Each row is a point. Examples show where two turns around zero, p and q, send a point. Write where each new point lands after one turn and then the other. Backwards means that the second turn is done in reverse. Each puzzle has new turns, and all numbers are rounded.

Turn p:
[-1.7 -6.2  6.3] -> [ 4.3 -5.8  5.4]
[13.8 -2.7  8.9] -> [15.6  5.2  2.4]
[-3.5 23.0 10.1] -> [-9.6 18.6 14.3]
[ -7.0 -11.6 -27.5] -> [-11.1 -15.1 -24.2]
[-0.5 -7.3 -3.5] -> [ 1.7 -6.7 -4.2]
[-1.1  4.7  5.7] -> [-0.8  3.8  6.4]
Turn q:
[-10.2 -14.5 -22.5] -> [  1.8 -23.5 -16.3]
[  6.9 -12.3  -1.7] -> [11.6 -7.6  3.2]
[-8.0  9.6  8.7] -> [-12.9   6.9   4.2]
[2.6 1.1 6.4] -> [0.5 4.0 5.7]
[ 8.7 16.1  9.0] -> [-0.9 20.1  3.1]
Where do these land?
p, then q backwards: [ 8.1  1.2 -6.4] -> [ 4.4  5.8 -7.4]
p, then q backwards: [-19.6  15.2   9.1] -> [-13.8   4.3  22.1]
p, then q backwards: [1.3 0.6 8.0] -> [ 4.7 -2.8  6.0]
p, then q: [ 10.2 -16.9 -10.7] -> [ 18.0  -7.8 -11.0]

Turn p:
[-14.0  -8.8 -20.7  -5.5] -> [-15.4   4.8 -19.7  -9.3]
[  0.2  10.1  17.0 -12.2] -> [-1.4  9.8 20.4  4.8]
[ 3.2 -6.0 15.9 17.6] -> [  4.8 -20.3   7.3  11.0]
[  5.9  -7.9 -22.0  -7.4] -> [  1.3   4.7 -15.3 -19.4]
[-8.3  4.2  9.1 12.9] -> [-1.8 -6.7  1.0 16.9]
[ 6.9 -5.5 -1.6  0.8] -> [ 4.1 -4.8 -0.4 -6.4]
[ 6.0 13.9  2.3 -6.2] -> [ 8.3 12.4  6.6  2.4]
Turn q:
[ 4.1 -7.7  3.9 42.8] -> [ 22.6  -8.5 -30.7  20.0]
[ -1.9   6.9   3.9 -10.1] -> [-4.8  8.6  8.0 -2.5]
[  2.9  -5.0   7.9 -15.2] -> [-2.7 -0.9 17.8  1.5]
[-3.2 -4.2 -2.1  8.2] -> [ 0.1 -4.7 -7.8  4.0]
[-13.5   4.1  -5.1 -11.5] -> [-17.6   4.2   2.2  -4.9]
[ 6.6 -3.3 -7.7 -7.2] -> [ 0.7 -6.5  5.3 -9.7]
[ 4.9  9.2 -0.8 -7.2] -> [ 1.5  7.8  5.3 -8.3]
Where do these land?
p, then q: [ -3.0   7.6  -2.1 -10.4] -> [-1.7 12.9 -1.7 -2.6]
q, then p backwards: [ 15.2 -17.9 -13.2  18.7] -> [ 15.7 -12.5  -6.4  25.1]
q, then p: [-4.1 -5.1  5.6 -8.1] -> [-5.0 -5.8  4.3  8.0]
p, then q: [ 9.5 -0.2 10.6 -8.6] -> [ 4.5  6.6 12.2  7.9]
q, then p: [-17.6  15.5  -0.9   8.4] -> [ -0.7  15.4 -17.0   9.7]
